Each row of a before or after table is a point. The points were changed in one or more steps. Then noise was added and the rows were shuffled. The steps act on how far a point lies along the listed directions, d1 being the first. Name the steps. A step turns or swaps two directions, mirrors them in a line or flattens them onto one, adds a multiple of one to another, or multiplies one. Angles are multiples of 10 degrees, from the lower direction toward the higher: turns from -170 to 170, lines from 10 to 170 but not 90. Use the fewest steps. Two steps may share a direction if one is a turn and the other turns, adds or multiplies; they go together, in the order done. Otherwise the lowest direction goes first.

Directions:
(1): [ 0.18 -0.40 -0.48]
(2): [ 0.41  0.45 -0.23]
(3): [-0.48  0.24 -0.38]
Before:
[[-0.07 -0.08 -0.25]
 [ 0.00  0.38  0.25]
 [-0.11  0.38  0.46]
 [ 0.39  0.04 -0.01]
 [-0.02  0.27 -0.07]
 [-0.02  0.52  0.29]
 [ 0.02  0.09  0.18]
 [ 0.05  0.10 -0.05]
 [-0.05  0.37  0.68]
 [-0.21  0.36 -0.35]
 [ 0.02 -0.36 -0.17]
 [-0.13  0.64  0.45]
 [ 0.19  0.12  0.06]
 [-0.10  0.73  0.98]]
After, 14 rows:
[[ 0.13  1.12  0.76]
 [-0.01  0.37 -0.15]
 [ 0.10  0.59  0.08]
 [-0.04 -0.54 -0.05]
 [ 0.40  0.47 -0.19]
 [ 0.12  0.22 -0.15]
 [-0.45  0.13 -0.29]
 [ 0.80  0.66 -0.41]
 [-0.04  0.47  0.41]
 [-0.21 -0.26 -0.16]
 [ 0.10  0.19  0.16]
 [ 0.09  0.78  0.11]
 [-0.05  0.84  0.33]
 [ 0.14  0.61  0.53]]
Steps: turn d2 and d3 by 30 degrees; multiply d2 by 3

Directions:
(1): [ 0.13  0.11  0.44  0.44  0.39 -0.53]
(2): [-0.51 -0.15  0.64 -0.21 -0.34 -0.04]
(3): [-0.21  0.77 -0.15 -0.28 -0.09 -0.32]
(4): [ 0.01 -0.32 -0.05 -0.65  0.47 -0.32]
(5): [-0.60  0.10 -0.08  0.17  0.56  0.37]
Before:
[[ 0.26 -0.11 -0.94 -0.28  0.40  0.29]
 [ 0.22 -0.27 -0.03  0.45  0.99  0.21]
 [-0.24 -0.25 -0.08 -0.71 -0.08  0.02]
 [ 0.10  0.03  0.11  0.27  0.21  0.01]
 [-0.08 -0.16  0.16  0.23 -0.71  0.66]
 [ 0.08  0.25 -0.01  0.43  0.50 -0.18]
 [-0.28 -0.02  0.61 -0.04  0.07  0.03]
 [ 0.20  0.17 -0.26 -0.35 -0.07 -0.40]
 [-0.52  0.32  0.11 -0.09  0.29 -0.06]
 [ 0.19 -0.55  0.76  0.46 -0.19  0.06]
 [-0.32 -0.41 -0.11 -0.93  0.83 -0.18]]
After, 11 rows:
[[ 0.14  0.08  0.04  0.43  0.57 -0.15]
 [-0.34  0.05  0.60 -0.09  0.09 -0.01]
 [-0.34  0.30 -0.06 -0.09 -0.64  0.26]
 [-0.53  1.03 -0.12  0.44 -0.40  0.33]
 [-0.08 -0.48  0.01 -0.87  0.02  0.04]
 [-0.04  0.66 -0.20  0.03  0.87 -0.20]
 [ 0.18  0.36 -0.95  0.09 -0.01  0.37]
 [ 0.27  0.03 -0.13  0.35 -0.43  0.03]
 [ 0.08  0.02  0.10 -0.01  0.30 -0.12]
 [-0.36 -0.10  0.22  0.41  0.18  0.29]
 [-0.10  0.10  0.53 -0.63  0.22 -0.71]]
Steps: turn d3 and d4 by -140 degrees

Directions:
(1): [-0.16 -0.23  0.20  0.67  0.70 -0.10 -0.33  0.18  0.29]
(2): [ 0.06  0.61  0.45 -0.04 -0.08  0.11 -0.08 -0.40  0.71]
(3): [ 0.26  0.04 -0.33 -0.20  0.54  0.05  0.78  0.15  0.37]
(4): [ 0.22 -0.26  0.17  0.13  0.10  1.01  0.04 -0.24 -0.17]
(5): [-0.63  0.31  0.17  0.46 -0.29  0.20  0.55  0.35 -0.09]
(6): [ 0.03  0.72  0.08 -0.26  0.50  0.14 -0.25  0.31 -0.51]
Before:
[[ 0.00  0.42  0.18 -0.12  0.19  0.19 -0.05  0.12 -0.35]
 [ 0.03 -0.06  0.34  0.12 -0.34  0.90  0.23 -0.33  0.40]
 [ 0.03 -0.10  0.24  0.16 -0.43 -0.15 -0.58 -0.37  0.49]
 [-0.11 -0.44  0.50  0.64 -0.80 -0.08 -1.35 -0.42 -0.16]
 [ 0.06  0.38  0.09 -0.06 -0.03 -0.04  0.12 -0.17 -0.05]
 [ 0.22 -0.47  0.35  0.24  0.25  0.02 -0.33 -0.04  0.27]
 [-0.58  0.51  0.37  0.74 -0.59  0.47  0.63  0.17  0.40]
 [ 0.19 -0.30  0.03 -0.01 -0.19  0.08  0.06 -0.28  0.08]
 [ 0.24  1.13  0.11 -0.75  0.90  0.45 -0.56  0.21 -0.48]
 [ 0.45 -0.22 -0.02 -0.16 -0.07  0.21 -0.03 -0.28  0.08]
 [-0.32 -0.16  0.21  0.39 -0.55  0.42  0.18  0.03  0.16]
 [ 0.41  0.09  0.21 -0.14  0.03  0.11 -0.44  0.01 -0.20]]
After:
[[-0.10 -0.12  0.13  0.45  0.01 -0.20  0.14  0.09  0.31]
 [-0.29  0.48  0.17  0.14  0.16 -0.09 -0.32  0.50 -0.24]
 [-0.27 -0.02  0.17  0.33 -0.05 -0.07  0.18  0.05  0.02]
 [ 0.25 -0.40  0.10  0.21 -0.32 -0.29 -0.24 -0.03  0.16]
 [-0.16  0.03  0.14 -0.12 -0.50 -0.49  0.25  0.22  0.16]
 [ 0.17  0.06  0.16  0.06  0.17  0.07 -0.05 -0.31  0.09]
 [-0.36  0.16  0.21  0.26 -0.69  0.13 -0.10 -0.02  0.01]
 [ 0.35 -0.21  0.03 -0.17  0.27 -0.27 -0.32 -0.15  0.06]
 [-0.64 -0.26  0.12  0.59 -1.24 -0.38 -0.77  0.26 -0.97]
 [-0.35  0.57  0.38  0.33  0.36 -0.39 -0.26  0.31  0.54]
 [ 0.79 -0.74 -0.24 -0.54  0.29 -0.41 -0.71 -0.74  0.94]
 [ 0.10  1.26  0.24 -0.16  0.54  0.08 -0.42  0.33 -0.23]]
Steps: turn d1 and d4 by -140 degrees; add 0.5 times d3 to d2; turn d5 and d6 by 100 degrees

Directions:
(1): [-0.28 -0.71 -0.15  0.00  0.62  0.41 -0.42  0.17  0.56 -0.07 -0.14 -0.02]
(2): [-0.26 -0.04  0.26 -0.16 -0.75  0.15  0.17  0.11  0.60 -0.29 -0.19 -0.67]
(3): [-0.10  0.68 -0.14  0.13  0.25 -0.70 -0.32  0.35  0.65  0.01 -0.04  0.05]
(4): [-0.25  0.36  0.05 -0.37  0.37  0.14 -0.21 -0.57 -0.06  0.60  0.12 -0.69]
(5): [ 0.10  0.13  0.83 -0.53 -0.02  0.20 -0.35  0.10  0.16 -0.10  0.56  0.43]
(6): [ 0.48 -0.04  0.05  0.25  0.24  0.18  0.76  0.18  0.49  0.44  0.51 -0.12]
Before (11 x 12):
[[ 0.06  0.38 -0.49 -0.20 -0.17 -0.66 -0.20 -0.19 -0.96 -0.15 -0.26  0.66]
 [-0.06  0.96 -0.10 -0.02  0.60 -0.14 -0.16  0.12  0.51  0.57  0.07 -0.48]
 [ 0.03 -0.72  0.20  0.18 -0.29  0.60  0.30  0.12 -0.05 -0.23  0.13  0.42]
 [ 0.45 -0.71 -0.01  0.46 -0.31  0.11  0.72  0.49 -0.33 -0.17 -0.05  0.30]
 [-0.16  0.73 -0.05  0.00  0.80 -0.31 -0.17  0.09  0.20  0.45  0.39  0.32]
 [ 0.12  0.13 -0.14  0.08  0.85  0.06 -0.42 -0.18  0.00  0.61  0.23  0.08]
 [ 0.26 -0.65  0.13  0.45  0.10  0.51  0.70 -0.13  0.10 -0.04  0.08  0.05]
 [-0.16  0.18  0.13 -0.06 -0.39 -0.46 -0.86  0.08 -0.77 -0.38 -0.54  0.60]
 [ 0.25  0.47  0.07 -0.23  0.74 -0.32 -0.29 -0.06  0.03  0.33  0.41  0.21]
 [-0.35 -0.33 -0.33  0.02  0.18 -0.15 -0.65  0.09 -0.90 -0.55 -0.65  0.47]
 [-0.07  0.16  0.01 -0.25  0.40 -0.13 -0.09 -0.44 -0.50  0.30  0.51 -0.08]]
After (11 x 12):
[[-0.31  0.97 -0.13 -0.10  0.49 -0.29 -0.53 -0.01  0.27  0.35 -0.15 -0.37]
 [ 0.14 -0.74 -0.09  0.28 -0.33  0.03  0.20  0.36 -0.59 -0.44 -0.36  0.46]
 [ 0.02 -0.54  0.14  0.16 -0.29  0.43  0.24  0.02 -0.43 -0.21  0.01  0.61]
 [-0.61  0.72  0.18 -0.24 -0.04 -0.26 -0.44  0.09  0.54 -0.06 -0.05 -0.26]
 [ 0.04 -0.27  0.14  0.20 -0.65  0.26  0.77  0.52  0.55 -0.26 -0.17 -0.61]
 [ 0.00 -0.45 -0.03  0.31 -0.01  0.17  0.07 -0.36 -0.64 -0.32 -0.25  0.38]
 [-0.39 -0.03  0.17 -0.40 -0.16  0.03 -0.14 -0.38 -0.02 -0.03  0.28 -0.61]
 [-0.27  0.38  0.14 -0.21 -0.28  0.00 -0.50 -0.26  0.25  0.09 -0.17 -0.61]
 [-0.27  0.43  0.30 -0.48 -0.17 -0.20 -0.47 -0.05  0.42 -0.16  0.02 -0.40]
 [ 0.27 -0.09  0.42  0.21 -0.59  0.15  0.43  0.51  0.79  0.00  0.03 -0.29]
 [-0.12 -0.16 -0.19 -0.20 -0.75  0.03  0.44  0.25  0.71 -0.21 -0.17 -0.49]]
Steps: multiply d1 by 0; turn d2 and d6 by 150 degrees; multiply d6 by 0.7

Directions:
(1): [-0.38  0.29 -0.50 -0.19 -0.25 -0.73 -0.06 -0.10  0.39  0.47 -0.28  0.08
 -0.01  0.04  0.71  0.51 -0.21  0.41]
(2): [ 0.45 -0.19  0.17  0.13 -0.03  0.26  0.34  0.01 -0.42  0.79  0.34  0.61
 -0.26  0.70  0.33  0.01 -0.37  0.08]
(3): [-0.07  0.67 -0.05 -0.29 -0.48 -0.20  0.57  0.32 -0.46 -0.56 -0.02  0.19
 -0.42 -0.14  0.36 -0.32 -0.24 -0.53]
(4): [ 0.56  0.19  0.17 -0.59 -0.09 -0.59  0.10 -0.28  0.07 -0.37  0.64 -0.05
  0.47  0.59 -0.13  0.27  0.43  0.03]
Before (13 x 18):
[[ 0.09 -0.01 -0.45 -0.45  0.12 -1.10  0.00 -0.33  0.78  0.60  0.48  0.00
   0.45  0.45  0.40  1.00  0.40  0.58]
 [-0.10 -0.12 -0.05  0.97  0.08  0.68  0.04  0.04 -0.33  0.85 -0.53  0.53
  -0.33 -0.17  0.19 -0.22 -0.61 -0.20]
 [ 0.50 -0.02  0.50 -0.15  0.03  0.33  0.30  0.18 -0.62  0.26  0.00  0.41
  -0.33  0.45  0.01 -0.52 -0.13 -0.17]
 [ 0.03 -0.22 -0.19  0.18  0.02 -0.46 -0.19 -0.39  0.19  1.36  0.06  0.40
   0.04  0.62  0.74  0.93 -0.13  0.96]
 [ 0.10  0.45 -0.06 -0.47 -0.39 -0.59  0.15  0.02 -0.15 -0.56 -0.09 -0.45
   0.01 -0.34 -0.02 -0.01  0.23 -0.13]
 [-0.28  0.45 -0.16 -0.28  0.05 -0.19  0.11  0.22 -0.30 -0.52  0.12 -0.03
  -0.03 -0.10  0.32 -0.19 -0.13 -0.40]
 [-0.10 -0.47  0.25  0.54  0.15  0.83  0.14  0.48 -0.72 -0.13 -0.24  0.31
  -0.26 -0.57 -0.44 -0.68 -0.19 -0.53]
 [ 0.05 -0.26  0.37  0.59  0.03  1.00  0.26  0.34 -0.68 -0.16  0.05  0.44
  -0.40 -0.03  0.00 -0.53 -0.38 -0.58]
 [-0.26 -0.16  0.13 -0.03  0.04  0.01 -0.08  0.03  0.24 -0.46 -0.27 -0.61
   0.15 -0.63 -0.38 -0.17  0.13 -0.19]
 [ 0.02 -0.56 -0.29  0.32  0.17  0.17 -0.22 -0.40  0.51  1.40  0.13  0.27
   0.01  0.21  0.74  0.82 -0.10  0.81]
 [-0.33 -0.16  0.07  0.15  0.01  0.28 -0.24  0.22  0.05 -0.25 -0.49 -0.11
  -0.18 -0.64 -0.13 -0.03 -0.27 -0.23]
 [-0.23  0.71 -0.35 -0.37 -0.38 -0.26  0.28  0.34 -0.36 -0.26 -0.08 -0.08
  -0.23 -0.40 -0.22 -0.16 -0.17 -0.28]
 [-0.30  0.09  0.17  0.13 -0.05  0.48  0.45  0.40 -0.63  0.14  0.17  0.48
  -0.31  0.10  0.21 -0.51 -0.20 -0.22]]
After (13 x 18):
[[-0.10  0.19  0.33 -0.35  0.10  0.02 -0.11  0.12 -0.09 -0.71 -0.47 -0.38
  -0.02 -0.45 -0.35 -0.54  0.33 -0.29]
 [ 0.02  0.63 -0.28 -0.31 -0.39 -0.16  0.39  0.31 -0.62  0.12  0.14  0.26
  -0.32  0.04 -0.03 -0.16 -0.37 -0.24]
 [ 0.23 -0.32  0.35  0.07  0.04  0.38  0.13  0.29 -0.61 -0.60  0.16  0.14
   0.16 -0.27 -0.59 -0.47  0.18 -0.56]
 [ 0.28 -0.21  0.28 -0.05 -0.05  0.20  0.04  0.07 -0.20  0.13  0.08  0.34
  -0.12  0.14  0.02  0.13 -0.32 -0.17]
 [-0.40 -0.14 -0.61  0.04  0.20 -0.66 -0.13 -0.12  0.77  0.81 -0.05 -0.01
   0.10 -0.08  0.45  0.82  0.12  0.46]
 [-0.15  0.40 -0.19 -0.20  0.01 -0.01  0.22  0.23 -0.46 -0.23  0.22  0.23
  -0.16  0.14  0.44 -0.19 -0.28 -0.35]
 [-0.10  0.27 -0.10  0.29  0.00 -0.16 -0.22 -0.20  0.24 -0.40 -0.33 -0.21
   0.44 -0.42 -0.29  0.05  0.22 -0.26]
 [-0.05  0.05  0.35  0.15  0.02  0.42 -0.04  0.13 -0.23 -1.06  0.12 -0.12
   0.14 -0.34 -0.42 -0.39  0.22 -0.60]
 [-0.54  0.33  0.13 -0.21 -0.06  0.04  0.17  0.29 -0.22 -0.64  0.11 -0.13
   0.09 -0.30 -0.14 -0.39  0.31 -0.28]
 [ 0.44 -0.42  0.41  0.12 -0.02  0.27  0.36 -0.03 -0.25  0.49  0.24  0.18
  -0.16  0.42  0.03 -0.06 -0.33 -0.05]
 [ 0.33  0.17  0.04 -0.17 -0.34 -0.12  0.48  0.14 -0.58  0.36  0.05  0.17
  -0.44  0.09  0.35 -0.16 -0.28 -0.05]
 [-0.67  0.06 -0.47  0.05  0.08 -0.75 -0.71 -0.36  0.82  0.25 -0.50 -0.51
   0.38 -0.50  0.24  0.87  0.36  0.90]
 [-0.46 -0.25 -0.46  0.05  0.19 -0.29 -0.64 -0.44  1.10  0.28 -0.17 -0.56
   0.44 -0.57  0.28  0.87  0.45  0.77]]
Steps: multiply d2 by -1; multiply d4 by 0

Directions:
(1): [ 0.16 -0.03 -0.15  0.18 -0.19  0.16  0.46  0.06  0.46 -0.08  0.88 -0.71
  0.50  0.10  0.09  0.24  0.25  0.27 -0.99 -0.02  0.18 -0.19  0.06  0.23]
(2): [-0.15  0.26  0.78 -0.30  0.37 -0.14  0.79  0.21 -0.24  0.27  0.29 -0.06
 -0.02  0.58 -0.13 -0.46 -0.29 -0.20 -0.10 -0.37  0.20  0.64 -0.52 -0.17]
(3): [-0.17 -0.14  0.09  0.26 -0.38 -0.15  0.53 -0.60 -0.10  0.05 -0.27  0.36
 -0.10 -0.12  0.64 -0.31  0.72  0.00  0.03  0.49  0.83  0.05 -0.33  0.41]
(4): [-0.15  0.26  0.34  0.18  0.12  0.70  0.44  0.17 -0.27 -0.60 -0.26  0.05
 -0.29  0.01  0.78 -0.27  0.22  0.47 -0.14 -0.30 -0.63 -0.52  0.11 -0.36]
Before:
[[ 0.00 -0.08 -0.30  0.36 -0.26  0.02  0.23 -0.48  0.11 -0.37  0.02 -0.06
   0.14 -0.32  0.44  0.01  0.34  0.26 -0.05  0.21  0.29 -0.18  0.12  0.30]
 [-0.07  0.08  0.09 -0.43  0.20 -0.16 -0.31  0.24 -0.09  0.28 -0.21  0.49
  -0.01  0.04 -0.25  0.02 -0.37 -0.10  0.47  0.00  0.14  0.28 -0.22 -0.14]
 [ 0.32 -0.46 -0.91  0.26 -0.58 -0.28 -0.64 -0.39  0.31  0.08  0.07  0.05
   0.22 -0.61 -0.09  0.60  0.13  0.15  0.07  0.64  0.30 -0.34  0.16  0.46]
 [ 0.22 -0.19 -0.85  0.27  0.01  0.34 -0.90  0.16  0.65 -0.40  0.17 -0.24
   0.17 -0.57 -0.26  0.58  0.02  0.34 -0.06  0.23 -1.00 -0.79  0.92 -0.50]
 [-0.11  0.51  0.32 -0.20  0.54  0.31 -0.12  0.36 -0.51 -0.42 -0.46  0.04
  -0.38  0.12 -0.10 -0.08 -0.15  0.14  0.56 -0.60 -0.78 -0.13  0.19 -0.45]
 [-0.29  0.18  0.12  0.32  0.30  0.38 -0.32  0.26 -0.36 -0.26 -0.35  0.15
  -0.41 -0.09  0.25 -0.02  0.17  0.22 -0.03 -0.20 -0.59 -0.44  0.13 -0.46]
 [ 0.11 -0.16  0.02  0.27 -0.46 -0.75  0.60 -0.41 -0.08  0.67  0.70 -0.13
   0.50  0.08 -0.15 -0.16  0.21 -0.40 -0.36  0.63  1.20  0.54 -0.63  0.53]
 [ 0.18 -0.03 -0.48 -0.02 -0.19 -0.18 -0.44 -0.44  0.11 -0.16 -0.03  0.17
  -0.18 -0.21 -0.24  0.12  0.03 -0.19  0.32  0.04  0.50 -0.19  0.25  0.37]]
After, 8 rows:
[[ 0.24 -0.04 -0.45 -0.17 -0.09 -0.27 -0.36 -0.26  0.25  0.04  0.40 -0.17
   0.07  0.02 -0.60  0.22 -0.17 -0.23 -0.02 -0.14  0.50 -0.06  0.22  0.32]
 [ 0.29 -0.37 -0.40  0.26 -0.58 -0.98  0.15 -0.39  0.22  0.83  1.07 -0.40
   0.77  0.00 -0.64  0.24  0.05 -0.51 -0.53  0.78  1.31  0.59 -0.41  0.69]
 [-0.03 -0.03 -0.21  0.29 -0.16  0.13  0.35 -0.27  0.11 -0.38  0.26 -0.27
   0.21 -0.23  0.33  0.01  0.20  0.28 -0.26  0.03  0.16 -0.07  0.11  0.20]
 [-0.21 -0.10 -0.13  0.14  0.10  0.07 -0.28 -0.28 -0.02 -0.20 -0.72  0.72
  -0.43 -0.49  0.28 -0.29  0.29  0.01  0.76  0.43 -0.29 -0.27  0.27 -0.48]
 [ 0.31 -0.37 -0.64 -0.01 -0.42 -0.58 -0.36 -0.24  0.27  0.45  0.37  0.00
   0.30 -0.32 -0.42  0.39 -0.12 -0.07  0.00  0.50  0.56  0.16 -0.14  0.52]
 [-0.35  0.27  0.37  0.35  0.44  0.69 -0.12  0.38 -0.47 -0.45 -0.37  0.13
  -0.40  0.00  0.46 -0.16  0.18  0.36 -0.13 -0.32 -0.85 -0.57  0.16 -0.60]
 [ 0.09  0.03 -0.16 -0.49  0.24 -0.15 -0.49  0.39  0.20  0.28  0.19  0.14
   0.20  0.04 -0.53  0.31 -0.53 -0.09  0.18 -0.15  0.01  0.25 -0.01 -0.13]
 [-0.16  0.56  0.28 -0.08  0.50  0.59 -0.02  0.44 -0.61 -0.61 -0.55  0.08
  -0.51  0.12  0.20 -0.11 -0.06  0.35  0.51 -0.69 -1.00 -0.40  0.30 -0.56]]
Steps: swap d1 and d3; multiply d2 by 0.4; multiply d4 by 1.6
